Each row of a before or after table is a point. The points were changed in one or more steps. Then noise was added and the rows were shuffled. The steps act on columns, c1 being the first. Write out the steps. A step turns or swaps two columns, mirrors them in a line or flattens them onto one, adds a multiple of one to another, or multiplies or shifts one. Angles are multiples of 10 degrees, from the lower column toward the higher: turns from -170 to 170, lines from 10 to 170 but not 90. Use the fewest steps. Two steps may share a column if one is a turn and the other turns, adds or multiplies; they go together, in the order done. Otherwise the lowest column goes first.
(in the rows, 128 means zero)

Before (9 x 2)
[[156 137]
 [126 139]
 [162 145]
 [ 93 145]
 [ 91 116]
 [132 108]
 [144 127]
 [123 126]
 [132 134]]
After (9 x 2)
[[135 134]
 [184 137]
 [ 59 144]
 [ 55 116]
 [134 107]
 [196 144]
 [122 138]
 [162 127]
 [117 126]]
Steps: multiply c1 by 2

Before (8 x 4)
[[145 157 111 130]
 [121  90 143 136]
 [ 96 108 125  99]
 [108  74 123 124]
 [120  92 150  78]
 [139 135  95 166]
 [177 171  93 162]
 [117 148 155 115]]
After (8 x 4)
[[158 140 110 129]
 [ 90 131 124  98]
 [ 98 107 149  78]
 [ 96 104 144 136]
 [ 78  99 122 126]
 [192 128  95 162]
 [131 150 156 115]
 [140 127  96 166]]
Steps: turn c1 and c2 by -40 degrees

Before (10 x 9)
[[ 92 145 130 131 109 111 148 124 104]
 [140  90  77 140 120 163 144 134 124]
 [148 104 115 114 129 161 123 111 158]
 [180 156  81  85 109  75  87 124 100]
 [123 121 162 156 115 121 159 151 146]
 [146 110 122  74 119 123 171 131  67]
 [139 101  96 112 192 159 129 127 128]
 [172 144 106 146 144 165 171  96 136]
 [ 81  80 126 123 161  77 141  84 154]
 [125 121 126 139 124 119 130 116  57]]
After (10 x 9)
[[ 92 145 130 130 157 111 149 124 132]
 [148 105 114 131 102 160 124 117 142]
 [123 120 161 124 119 121 159 140 149]
 [141  89  77 128 135 161 144 130 133]
 [ 81  81 126 141  88  76 141  90 113]
 [172 144 106 141 114 164 172  94 119]
 [146 111 122 121 185 124 172 148 106]
 [181 156  79 124 161  76  86 138 130]
 [139 101  97 127  96 157 128 132  72]
 [124 120 126 133 192 118 129 114  97]]
Steps: flatten c4 and c8 onto the line at 110 degrees; mirror c5 and c9 in the line at 120 degrees

Before (8 x 12)
[[108 106  98 107 154 111 109 150 105 149 135 110]
 [100 165 169 144 140 109 124  91 153 155 111  87]
 [126 104 165  89 151 142 179 137 147 145 154  93]
 [127 101 156 107 114 190 127 134 107  30 163 120]
 [109 130  26 117 141 167 115 126 154 139 147 106]
 [127 107 156 116 104 100 131 105 123 147 112 101]
 [137 101 127 135 115 181 117 126 137 132 154 137]
 [115  96 160 145 135  87 116  78 154 137 146 110]]
After (8 x 12)
[[126 149 156 130 106 116 136 162 130 148 110 102]
 [115 147 161 129 134  94 122 183 163 136 144 111]
 [127 143 155 127 151 131 185 111 153 144 156  92]
 [107 157 101 131 155 155 104 136 114 149 136 109]
 [136 149 129 127 116 107 117  79 146 131 155 136]
 [128 161 155 128 113 113 133  68 118  31 162 120]
 [110 117  29 127 140 111  96  91 152 140 147 106]
 [100  87 169 127 140  99 132 158 137 154 111  85]]
Steps: mirror c2 and c9 in the line at 100 degrees; turn c3 and c7 by 10 degrees; multiply c4 by 0; turn c6 and c8 by -110 degrees

Before (14 x 18)
[[133 127 116 117 157 100 163  48 186 122 143 130 123 136  84 109 148 118]
 [125 151 104 131 153 171 157 128 149 109 132 174 124 136  84 149  79 156]
 [ 98 107 245 143 107 156 157 161 128 131 181 103 132 124  84 115 104 103]
 [ 96 140 105 136 121  89  87 153 155 112 193 107 142 132 146 107 119 148]
 [118 136 109 123  44  89  81 130 130 110 118 108 125  46 168 143 148 141]
 [110 156 110 129 155  96 126 136 139 130 115 120 121 128  85 173 150 158]
 [110 116 115 137 140  99 154 153 126 130 112 114 173 110  98 126 120 144]
 [128 134 110 146 144 138 140 113 118 220 117 133 131 135  90 130 144 142]
 [107 158 109  87 117  91  83 152 147 121 122 174 139 135 162 201  92 153]
 [108  23 122 138 114 120 142 145 148 144 157 121 127 116  96 109 149 141]
 [211 138 133 135 156 140 153 144 164 115 112 108 144 122 101 122 149 113]
 [ 99 152 110  98 157 111 102 135 131 139 133 211 135 137  88 109 140  97]
 [134 125 104 136 105 151  75  99 131 156 116 104 163 123  95 144 137  82]
 [122 137 113 126 148 109 161 152 115 129 157 144 132 129 115 149 138 110]]
After (14 x 18)
[[136 125 104 135 105 134  74  99 138 156 114 106 163 123  97 144 138  81]
 [108 115 114 138 139 125 157 154 117 131 113 114 172 110 100 125 118 145]
 [ 99 106 245 143 106 130 158 162 140 130 179 103 131 123  84 114 102 103]
 [101 152 109  97 155 128 101 133 122 140 131 211 134 138  88 109 139  98]
 [110 156 111 130 155 128 126 138 128 129 117 120 119 130  84 172 152 161]
 [107 158 109  87 119 129  81 151 132 121 121 174 141 134 161 200  91 151]
 [134 128 118 117 155 144 161  47 172 122 141 131 124 135  85 112 149 117]
 [209 139 133 135 154 142 151 141 162 114 110 106 144 120 100 120 149 115]
 [125 150 106 131 152 140 154 127 160 109 131 174 127 133  85 145  79 158]
 [ 95 141 105 135 120 132  88 156 137 114 193 107 140 131 145 106 117 147]
 [106  24 122 135 113 134 140 145 143 143 155 121 128 116  93 109 150 141]
 [128 133 111 145 144 127 141 113 124 219 118 132 132 134  87 128 144 143]
 [123 136 111 125 147 120 162 153 112 129 157 143 132 129 113 149 140 110]
 [118 135 112 124  43 125  79 128 119 109 119 109 126  49 168 141 149 142]]
Steps: flatten c6 and c9 onto the line at 70 degrees

Before (13 x 32)
[[116 143  83 109 153 135 147 195 150 100 157 118 107 134 150 122 145 146
  177 129 148 140 102 114 109 181  99 120 103 138 149  88]
 [136 147 124 119 138 168 158 113 139 146 149 172 114 138  82 136 111 189
   53 122 121  78 170 114  82  99 123 139 142 134 119 164]
 [141 125 144 127 135 143 129 113 124 152 168 126 105 109  83 200 124 178
   75  97 143  93 162 129 109  95 130 145 123 129 132 161]
 [111 107 104 123 149 136 143 181 138 121 124 135 151  98 156 121 140 130
  156 115 158 127  93  97  99 175 121 171 130 104 142 132]
 [ 91 148  77 129 131 126 140 141 142 115 128 113 120 129 126 144 117 142
  145 131 140 141  97  92 100 152 100 161 136 160 173 134]
 [129  92  81 104 156  67 152 106 131  90 152 116 125 126  96  91 156 126
  114 126  81 110 134 141 143  69  79 157 119 112 133 136]
 [161 135 148 155 133 149 149 130 122 155 100 133 105 162 102 160 154 178
  100 117 116  75 151 112 138 109 119 130 124 145 122 178]
 [159 174 160 106 124 126 123 153 117 116 147 167  90 129  92 169 138 152
   69 100 140  75 144 113 110 124 116 152 149 160 139 189]
 [117 126  90 125 160  88 170 149 166 100 130 143 123  85 140 135 137 141
  169 116 150 137 102  73  91 148  94 124 106 146 132 125]
 [106 130 123 110 163 103 150 146 140 111 131 111 112 102 169 118 116 110
  129 151 116 160  99 118  86 152  98 140 100 137 135 119]
 [107 115 102 114 129 138 125 156 136 117 132 163 108  85 116 122 106 154
  171 157 174 196  95  96  95 185  79 135 107 106 145 143]
 [124  72  96 116 155  23 125 112 140  93 155 145 172 152 122 113 130 130
  140 145  91 132 142 160 118  91 138 133 131 125 124 149]
 [179 171 123 152 112 125 119 109 121 110 171 149  91 128  96 144  78 153
   54 127 136  89 146  77 110  90 129 156 109 117 130 137]]
After (13 x 32)
[[139 115 118 117 127 167  98 113 140 148 149 172 114 139  81 138 110 187
   51 145 121  77 171 112  82 100 121 137 143 138 117 164]
 [119 127  38 110 109 135 104 193 150 100 158 117 108 135 152 121 144 145
  178 142 147 142 107 113 111 179  99 117 104 112 151  91]
 [118 117  52 124 114  87  76 149 165 101 129 142 124  84 139 134 139 141
  169 122 151 135 112  77  91 149  94 126 106 103 130 123]
 [124 153  66 118 102  23 122 112 141  93 155 146 171 153 121 111 130 130
  140  77  92 130 139 160 117  91 138 132 129 134 126 148]
 [108 162  76 112 127 136 132 157 135 117 131 166 108  87 116 124 105 155
  173 120 175 195  90  96  97 184  80 133 109 137 147 146]
 [164 118 172 153 132 146 109 131 120 153 102 132 107 162 103 160 152 180
   99 133 119  75 154 113 138 111 119 130 122 122 123 178]
 [107 118  76 122 115 139 109 181 137 121 126 134 153  99 155 122 139 133
  156 103 156 126  85  97 100 175 122 170 132 138 144 131]
 [107 149 119 111 102 101  94 145 140 113 131 111 112 101 170 119 117 112
  130 134 114 158 102 120  88 149  97 141 101 110 133 119]
 [129 132  32 103 110  67  97 105 129  91 150 117 125 125  95  90 158 125
  112  91  80 110 126 140 143  70  82 159 117 145 134 136]
 [141 101 161 129 122 146 125 111 124 154 169 125 106 106  81 199 123 178
   75 120 143  93 160 132 109  96 127 145 122 140 134 161]
 [ 91 125  26 128 130 125 116 143 142 115 129 114 119 129 128 144 117 142
  144 147 138 142 111  92 101 154 102 159 136  87 174 135]
 [182 122 119 151 143 127 144 109 123 111 173 148  91 126  95 143  78 154
   54 170 136  89 141  75 110  89 131 160 109 143 129 137]
 [159  92 192 105 131 128 137 153 117 114 147 169  88 128  93 171 137 149
   70 170 141  75 154 113 109 126 115 150 149 104 138 188]]
Steps: mirror c2 and c20 in the line at 50 degrees; multiply c3 by 2; turn c5 and c7 by -160 degrees; mirror c23 and c30 in the line at 10 degrees

Before (14 x 64)
[[140 123 154 124 118 141 133 161 183 140 159 153 106 146 139 116 132 124
  144 145 119 173 126 106 143 147  79 151 158  69  72 109 149 120 132 137
  124 121  87 100 116 136 162 156 136 137 127  92  91 133 114 110 205  76
  118  49 140 187 151 116 145 161 149  72]
 [160 115 159 127  85 140 139 148 188 187 149 144  59 163 116 160 155 136
  141 116 140 141 115  85 126  93  79 169 170  74  90 105 133 140 149 139
  125 103  97 110  87 146 138 163 134 121  98 104 129 113 101  95 160  75
   98  84  95 154 154 123 116 145 144  59]
 [166 153 117 128 163 119 170 112 114 129  85 157 164  86 186 102 121 138
  115 149 136 120 120 139 115  85 105 103 168 141 159 154  85  98 128 151
   81 106 167 127 115 151 126 141 129 129 136 125 101 105 119  86 130 110
  124 135 111  93 109 118 160 111 105 174]
 [ 96 108 111 156 165  80 121  81 107 131  62  90 100 170 134 102 155 162
  147 123 183 141 161 144 128 134 137  88 100 145 137 134 168 162 124 148
  143 107 123 120 125 181 146 147 112 122 155 142 133 112 171 138 145  94
  169 155 145 147 170  99 109 158 115 134]
 [128 117 121  85  86 134 147 111 147 149 116 168 152  83 159 116 126 134
  127 141 113 121 150 108 150 112 108 124 126 131 160 135  90 102 121 126
  106 110 136 129 154 150 101 125 124 127 131 121 116 130 123  86 128 122
  137 154 147  89  65 128 141  99 142 189]
 [154 120 171 109  96 109 112 158 177 155 149 146  79 131 138 127 142 121
  139 132 123  91 120 109 132 135 102 156 163  79  72  89 144 114 106 143
  126 138  91 108 120 127 132 156 150 142 100 140 104 106 134 118 219 104
  114 129  99 160 184 141 141 147 163  89]
 [165 121 194 146  90 125 118 147 196 157 107 122  94 127 136 113 128 114
  145 133 117 146  92  73 142 124 103 125 168  85  78 107 102 138 106 140
  128 151 127 124 135 159 129 156 159 121  93 102 115 133 102 115 185  79
  109  91 130 157 152 147  98 137 149  89]
 [154 139 148 118 110 117 126 105 134 147 112 136 176 113 147 112 145  98
  132 172 149 108 137 131 119 103 112 111 144 116 174 131  68 127 119 116
   90 137 153 145 126 117 150 139  84 146 153 149 113  91 134  80 138 121
  141 121 130  85  62 128 125 115 139 181]
 [171 150 120 114  91 124 133 110 131 147 110 142 166  96 149 111 160 110
  122 125 132 108  97 147 124 135  98 115 180 118 170 151  83  96  84 138
   93 113 128 121 154 176 111 104  99 152 164 136 111 126 132 122 109  86
  131 125 113 109  83 145 158 119 109 177]
 [160 117 158 155 103  97 134 144 206 151 157 146 103 132 118 110 154 130
  127 140 128 125 106  81 125 126 103 159 144 108  76  94 106 134 120 161
  158  91 114 113 111 101  98 122 119 111  96 119  98 110 127 147 175  82
  123  74 134 140 174 156 119 153 139  87]
 [ 76 166  98 169 189  53 105 102 117 156  81 107  91 159 149 132 145 149
  116 125 156 131 159 158  92 108 152  96  78 140 141 130 147 133 103 119
  177 122 115 119 138 160 162 117 146 157 143 140 115 114 170 150 139 102
  122 142 149 167 125 113  90 116 108 167]
 [ 84 154 100 177 164  87  99  68 114 178  81 108 102 167 165 105 166 130
  124 158 129 132 134 164  99 149 133 112  45 138 126 141 165 140  98 155
  128 106 152 118 104 162 194 139 126 140 120 129 129 123 165 167 127 102
  120 188 175 150 161  85 115 148 112 159]
 [106 134  92 177 165  98  84 116 127 137  68 129 101 155 128 122 163 125
   95 128 149 155 152 168 141 121 150  96  93 162 116 127 149 121 100 139
  104 145 115 106 118 147 166 117 116 155 129 138 123  98 169 150 107  89
  146 159 176 182 177  83 120  98 160 161]
 [119 145 122 153  92 109 147 126 100 125  98 141 174  82 157  86 145 131
   86 168 156  84 128 124 134  88  82 115 128 137 145 131  93  89 111 174
   64 131 142 133 153 171 130 126 106 139 166 108 109 107  85 100 111 118
  112 115  94  88  65 139 161 129 131 194]]
After (14 x 64)
[[154 140 147 118 110 117 127 106 134 147 111 135 176 113 147 113 146  97
  132 172 149 108 138 131 119 103 113 112 144 117 174 131  70 126 120 117
   90 136 153 162 125 116 150 132  83 146 152 150 112  92 135  81 137 121
  141 122 130  84  62 129 118 116 140 180]
 [ 76 166  98 169 189  54 105 103 118 155  81 107  91 159 149 131 145 149
  116 125 156 131 159 157  92 107 151  96  78 139 141 129 148 135 104 119
  176 122 115 109 138 159 163  92 147 157 143 140 115 114 171 150 139 101
  122 142 149 166 124 114 112 115 108 167]
 [ 85 153 101 177 163  88  99  69 113 178  81 109 102 166 165 105 166 129
  124 158 129 131 134 163  98 150 134 112  45 138 126 141 165 140  98 156
  127 106 152 108 104 162 194 124 125 140 121 129 130 123 165 167 128 102
  120 188 174 150 161  86 112 148 112 159]
 [118 144 122 154  91 108 147 126 100 125  98 141 174  83 157  85 145 130
   86 168 156  83 127 125 134  88  82 115 128 136 145 131  93  89 112 173
   64 132 142 138 152 172 130 152 106 140 167 108 109 107  86 100 111 118
  112 114  94  88  66 140 150 129 132 194]
 [106 134  92 178 165  97  86 116 126 136  68 129 100 155 127 123 162 125
   94 128 150 154 151 168 141 121 151  96  93 161 115 127 149 121  99 139
  104 145 115  84 117 146 166 114 117 155 129 137 122  99 169 149 107  88
  147 158 176 182 177  84 131  99 160 162]
 [166 120 193 145  90 125 117 147 196 157 107 122  95 128 136 111 128 114
  146 132 118 147  92  73 143 124 104 125 168  85  78 108 101 139 107 140
  128 151 127 119 134 159 129 123 160 122  93 103 114 134 102 115 184  79
  109  91 130 157 152 148  86 137 148  89]
 [159 117 158 155 103  97 133 145 205 151 157 147 103 132 116 110 154 129
  127 141 128 125 107  81 124 125 103 159 144 107  77  93 107 135 120 160
  157  92 114  99 111 100  97 117 119 110  97 119  98 110 127 147 175  82
  121  73 134 139 175 156 126 153 139  89]
 [140 122 153 124 119 141 133 161 182 140 159 153 106 146 139 116 131 123
  145 146 118 173 126 105 144 147  79 151 158  69  71 108 149 120 132 137
  123 122  86  73 116 136 162 159 135 136 127  92  91 133 114 110 205  75
  118  48 140 188 151 116 117 161 150  72]
 [171 151 120 115  92 125 134 110 132 148 109 143 166  95 149 111 160 109
  122 125 131 109  97 148 124 135  98 115 180 118 170 151  84  96  84 138
   93 113 128 114 153 175 110 134 100 152 164 137 111 126 133 121 109  87
  131 125 113 110  83 145 165 120 109 177]
 [167 154 117 129 162 118 168 111 114 128  85 156 163  86 185 102 121 139
  115 149 136 120 120 139 115  85 104 103 167 141 160 154  85  98 128 151
   81 106 167 126 114 151 127 161 129 129 136 125 101 106 119  85 131 110
  125 135 111  93 109 118 139 111 104 175]
 [160 115 159 127  85 139 139 148 188 187 149 144  59 162 115 159 154 136
  141 117 139 141 115  85 126  93  80 169 170  74  90 105 134 140 150 140
  125 102  97  92  87 148 138 140 134 121  98 105 129 113 101  95 160  74
   98  84  96 154 154 122  94 145 145  59]
 [ 97 108 111 157 164  80 121  81 108 130  62  90 101 171 132 102 155 162
  148 122 182 141 161 143 128 134 138  88 100 145 137 134 168 160 124 148
  143 108 123 113 125 182 145 126 110 122 155 143 134 112 170 138 145  93
  168 156 144 146 169  99 102 158 115 133]
 [154 120 171 108  96 109 112 158 177 156 149 146  78 131 137 127 141 121
  140 132 122  89 120 108 131 134 102 156 164  79  71  89 144 114 108 143
  125 139  90  88 120 126 132 156 150 142 100 139 105 107 134 119 220 105
  113 129  99 160 185 140 114 146 165  90]
 [128 117 120  85  85 134 146 112 148 149 115 167 152  83 158 116 127 134
  127 142 113 121 151 108 151 112 108 124 125 131 160 135  90 102 120 126
  107 110 136 131 154 150 101 137 124 127 131 121 117 130 123  86 128 121
  137 155 146  90  65 128 139  99 142 189]]
Steps: multiply c40 by 2; turn c44 and c61 by -50 degrees

Before (10 x 64)
[[143 144  74  95 146 122 141 130 157 156  99 141 162 158  87 133 133 110
   80 125 127 189 155 122 166 107 149 127 122 160 150 157 151 157  98 166
  157 126 156 140 149  84 169 134  98 126 135 128 155  98 104 131 117  89
   64  89 127 147 158 110 106 167 107 143]
 [155 128 116 126 161 149 116 123  93 131  62 140 214 106 169 137 132 112
  129  98 195 152 168 109 167  91  94  82  92 140 149 116 103 110 138 165
  138 152 103 133 163 154  92 138  95 131 170 143 107 139 130 174 173 102
  158 125 121 116 169 121  77 143 181 166]
 [173 137 125 149 136 156 107 203 120 109 136 100 115 172 128 149 177 174
  130 113 211 156 128 106  77 115 146  98 111 172 108 119 136  80 113 126
  147 140 152  95 132 140 116 176 148 128 133 103 183 143 147 131 172 114
  123 130 148 158  91 143 135 117 113 147]
 [ 74 101 159 145 159 170  97 135  93  93 134 102 156 137 101 106 130 114
  162 109 124 148 152 113 131 125 140 166 149 168 143 126  90 143 157 153
  128 138 165 122 115  96 131 127 114 123 140 159 170 138 111 103 108  70
  101 153 188 175  96 113 100 114 166 184]
 [155 122 135 128 109 104 128 204 129  85 118 155 121 160 108 108 157 135
  115 151 164 163 119 122 145 108 142  93  78 176 122 112 111 160 144 147
  181  78 137  83 151 126 121 119 123 180  91 120 158 113 171 105 105 131
  131 138 165 127  91 122 115 140 129 128]
 [119  97 149 131 107 141 128 136  66 126 117 145 124 161 117  90 109 102
  162  95 124 129 149 124 161 171 112 144 126 143 135 126 136 117 167 169
  145 126 147 183 138 146 181 150 100 149 115 107 152 122 154  99 146 103
  124 143 178  89 135  94  72 137 139 137]
 [114 126 137 173 110 125 206 153 124 122 114 129  53 106 132  56  87  61
  121 178 158 124 165 115 105 120 101  90 113 140 163 139 105 150 159 107
  155 105 145 120 150 130 138 129 113 158 142 122 144 140 145 156 130 129
   58 141 151  62 103  90 105 111 120 104]
 [117 106 166 161 148 160 137 164 106 138 111 145 167 165  62 119 137  97
   85 107  99 137 134 161 186 125 117  95 134 147 100 145 107 118 140 171
  118 141  66  65 175 133 132 134 138 133 117  76 122 125 174 129 107 134
  180  89 152 108  94  97  88 106 175 139]
 [174  81 133 134 121 108 134 150 118 146 148 151  65 147 154 141 128 133
  142 108 107 116 106 131 130 134  93 196 130 119  76 120 130 103 129 134
  112  97 128  75  94 138 171 107 124 137 129 123 149 155 170 127 111 124
  158 106 148 119 128 124 167 178 134 120]
 [164 122 164 125 116 152 144 169  93  93 128 108 149 102 172 131 125 119
  151 129 140 147 116 149 198  76 108 108 130 143 117 140 141 137 124 166
  109 141 142 100  82 101 132  96 166 142 155 103  69 167  88 101 173 135
  130 142 103 103  94 135 105  97 112 104]]
After (10 x 64)
[[156 125 116 129 160 148 117 126  92 132  64 139 211 104 170 138 131 111
  132 100 188 152 166 111 167  92  95  84  92 140 151 114 104 107 139 166
  141 153 103 130 161 154  92 139 115 129 169 144 105 139 128 173 170 103
  158 127 131 118 169 121  77 145 181 167]
 [ 75 133 160 145 158 170  97 134  92  97 135 101 158 139 102 117 129 115
  161 111 119 148 151 114 130 124 140 165 150 166 146 126  90 143 157 156
  127 138 165 122 115  96 132 128 163 123 138 158 171 138 114 104 108  67
  100 151 176 176 102 115 101 111 170 185]
 [166 125 164 123 116 151 142 170  92  90 126 110 149 103 169 133 128 121
  151 129 134 145 117 151 196  77 108 105 133 144 116 137 138 139 126 168
  109 142 146 106  80 100 130  97 122 141 158 102  71 169  86 105 175 133
  131 144  98 100  94 133 109  98 110 106]
 [175 121 123 151 135 156 106 201 120 110 138  99 115 172 129 144 149 171
  132 112 201 157 128 109  76 118 146  98 112 172 109 119 137  82 115 124
  146 140 153 105 129 137 115 177 146 124 131 103 182 142 145 135 175 117
  123 129 140 157  91 145 133 116 111 147]
 [155 135 136 129 106 104 127 206 130  89 120 155 119 159 108 110 140 134
  114 149 153 165 119 124 143 108 140  91  82 174 127 111 111 158 146 148
  181  77 138  96 150 124 123 121 152 178  89 119 158 114 171 105 103 130
  128 140 156 126  90 125 116 141 129 127]
 [173 117 133 135 118 107 133 150 118 144 147 146  65 147 155 155 126 129
  143 111 112 117 105 129 130 136  93 196 134 119  79 117 130 103 127 133
  108  96 129  93  94 139 172 110 140 135 129 122 150 156 168 125 110 122
  156 109 141 117 130 127 165 177 132 116]
 [121 133 148 131 110 138 129 140  66 126 119 142 123 162 118 101 119 102
  161  96 123 127 152 125 159 170 114 146 124 145 133 125 135 119 169 167
  145 126 147 167 137 145 181 149 152 151 116 107 153 122 151  97 147 103
  122 144 174  87 135  95  74 137 140 138]
 [118 130 166 162 150 161 136 163 105 141 111 144 166 167  60 129 133  98
   85 108  98 137 136 157 186 124 119  94 136 148  98 145 108 117 138 173
  116 140  67  85 173 132 135 135 146 133 120  77 122 123 173 128 109 133
  178  88 145 108  94  95  86 105 175 138]
 [143 130  76  97 143 123 141 131 156 154  97 140 163 156  87 126 130 108
   82 128 104 189 156 122 165 103 148 125 122 157 151 157 149 155  96 166
  158 125 157 138 146  87 170 133 119 128 136 131 156  98 104 129 119  90
   63  89 135 148 160 111 106 164 106 145]
 [113 150 138 175 108 123 207 152 122 124 112 128  52 104 130  64 113  61
  121 179 161 126 165 114 107 121 102  90 116 139 160 141 105 152 159 106
  154 105 150 124 150 133 139 129 137 158 143 119 145 138 146 154 134 128
   58 141 150  62 103  89 104 114 121 103]]
Steps: flatten c2 and c16 onto the line at 110 degrees; multiply c17 by 0.4; add -0.3 times c22 to c21; multiply c40 by 0.7; multiply c45 by 0.4; turn c45 and c57 by -40 degrees
